Every row gives one point. The points of each table are mixes of a few directions, plus a little noise. Count the directions of each table, and those that both share. Where both have some left over, give the other angles between the two spaces (their principal angles), to ten degrees, smallest first.

First, 5 rows:
[[ 2.0  3.9]
 [-2.1 -3.9]
 [-2.1 -3.9]
 [ 3.6  6.8]
 [-1.5 -2.8]]
Second, 5 rows:
[[ 0.4  0.9]
 [-1.2 -2.4]
 [-1.3 -2.4]
 [ 4.3  8.3]
 [-2.3 -4.3]]
Directions: first 1, second 1, shared 1

First:
[[ 1.8  5.1 -0.2]
 [-2.9 -8.0 -1.7]
 [ 0.5  2.4  5.3]
 [ 0.4  0.6 -3.7]]
Second, 5 rows:
[[-1.2  2.6  1.7]
 [ 1.9 -5.6 -4.7]
 [-1.4  5.8  5.4]
 [-0.9 -3.6 -5.6]
 [ 1.8  0.7  3.2]]
Directions: first 2, second 2, shared 1; angles 70

First:
[[ 0.3  2.9 -2.2  3.4  3.9  3.5]
 [ 0.6  2.9 -1.5  2.4  4.0  3.4]
 [-3.5 -2.8 -3.9  7.1 -5.6 -3.8]
 [ 2.2 -0.7  5.2 -8.7  0.5 -0.6]
 [ 1.9  1.9  2.0 -3.4  3.4  2.5]
 [-1.6 -4.1  0.7 -0.9 -6.1 -5.0]]
Second, 6 rows:
[[  2.2  -3.8   8.1 -13.2  -3.6  -4.2]
 [ -0.2   0.5  -1.0   1.6   0.4   0.5]
 [  0.0   0.0   0.0  -0.1   0.0   0.0]
 [ -1.1   1.9  -4.0   6.6   1.8   2.1]
 [  0.3  -0.6   1.3  -2.1  -0.6  -0.7]
 [ -1.2   2.0  -4.4   7.2   2.0   2.2]]
Directions: first 2, second 1, shared 1

First, 7 rows:
[[-3.1 -1.0 -3.6  1.3  5.3  3.2  3.7 -5.0]
 [ 1.2  0.5  1.1 -1.6 -2.3 -2.8 -3.2  2.7]
 [-2.6 -0.4 -0.3  1.6  3.6  2.6  0.4  0.4]
 [-0.4 -2.6  7.8  3.6  2.8  3.8 -1.8  5.7]
 [ 5.1 -4.0 -0.2 -6.7 -0.8 -8.8 -5.7 -5.1]
 [-1.7  3.4 -2.3 -0.3 -2.4 -0.8 -1.4  3.6]
 [ 1.5  4.1 -2.4  2.1 -6.2  2.8  7.9 -2.3]]
Second (8 x 8):
[[ 4.6 -2.2  2.7 -3.2 -3.2 -3.3 -3.6 -1.2]
 [ 0.6  2.0  2.2  3.2 -3.7  4.1  4.0  2.1]
 [-4.9 -3.1  0.2  4.5 12.1  0.7  4.8 -3.3]
 [-3.3  0.8 -4.8 -2.1  2.8 -1.8 -3.5 -0.2]
 [ 5.1 -3.2  6.6  2.7 -0.9  0.5  5.3 -2.8]
 [-2.3  0.4  1.4  0.8  0.8  3.5 -3.6  5.1]
 [ 1.5  4.2 -2.9 -1.7 -8.0  0.4 -0.5  2.0]
 [-1.1  1.3 -5.7 -4.2 -0.3 -4.1 -3.6 -1.9]]
Directions: first 4, second 4, shared 3; angles 30

First:
[[-0.4  2.9  4.5 -1.5  5.7  0.3 -1.1  3.9 -0.6  2.8  6.2]
 [ 3.2  1.6  0.8  3.3  2.6  1.0  2.1 -3.4  4.6 -0.9 -0.6]
 [ 6.1  0.7 -1.0  2.2  3.5  1.1  2.7 -5.8  4.3 -5.3 -1.7]
 [ 0.6 -2.5 -3.9  1.8 -5.0 -0.2  1.3 -3.8  1.0 -2.6 -5.7]
 [-3.8 -6.0 -6.3 -5.7 -9.3 -2.1 -2.8  1.7 -8.4 -3.4 -4.7]
 [-2.7  0.5  2.3 -5.2  2.3 -0.9 -3.0  6.0 -5.4  1.8  5.5]
 [-4.7 -0.6  0.0  2.5 -5.3 -0.4 -0.3  1.6  0.5  5.2 -2.3]
 [ 1.8  3.4  3.8  2.6  5.4  1.0  1.3 -0.2  4.0  2.2  3.3]]
Second, 11 rows:
[[  0.0   4.9   5.5   0.4   0.6  -2.4  -4.6   0.0   2.3   7.3  -3.7]
 [  4.8  -5.4  -3.6  -7.3  -0.2   3.5   4.0   0.6  -2.4  -6.4   3.4]
 [  4.8   0.9   4.9  -4.3   0.3   1.2  -1.6   1.3   2.6   4.2  -2.0]
 [  2.6  -7.0  -0.8   1.3  -0.1   0.6   0.6   3.0  -2.7  -7.4   1.2]
 [ -7.0   0.6  -4.2  -1.9   0.9   2.1   3.0   4.9  -5.4  -3.4   7.3]
 [  4.1  -2.4   0.6   1.5   0.7   0.6   1.9  -2.2   3.3  -0.5   0.8]
 [ -2.3  -2.4   0.7   7.0   0.7  -2.9  -2.5   1.2  -2.0  -2.8   0.2]
 [ -2.8  -0.1  -5.1  -3.8  -2.7  -0.2  -0.2   0.0  -4.6  -3.8  -1.6]
 [ -1.6   6.5   1.7   2.5  -4.5  -1.7  -2.6  -4.8   5.0   7.4 -10.9]
 [ -0.2   0.7   0.2   0.6   1.9   3.9   5.3   0.9   3.6   1.9   5.5]
 [ -2.0   3.8   0.0   4.0   2.5  -5.3  -3.1  -5.0   0.7   3.8   0.6]]
Directions: first 3, second 6, shared 2; angles 40
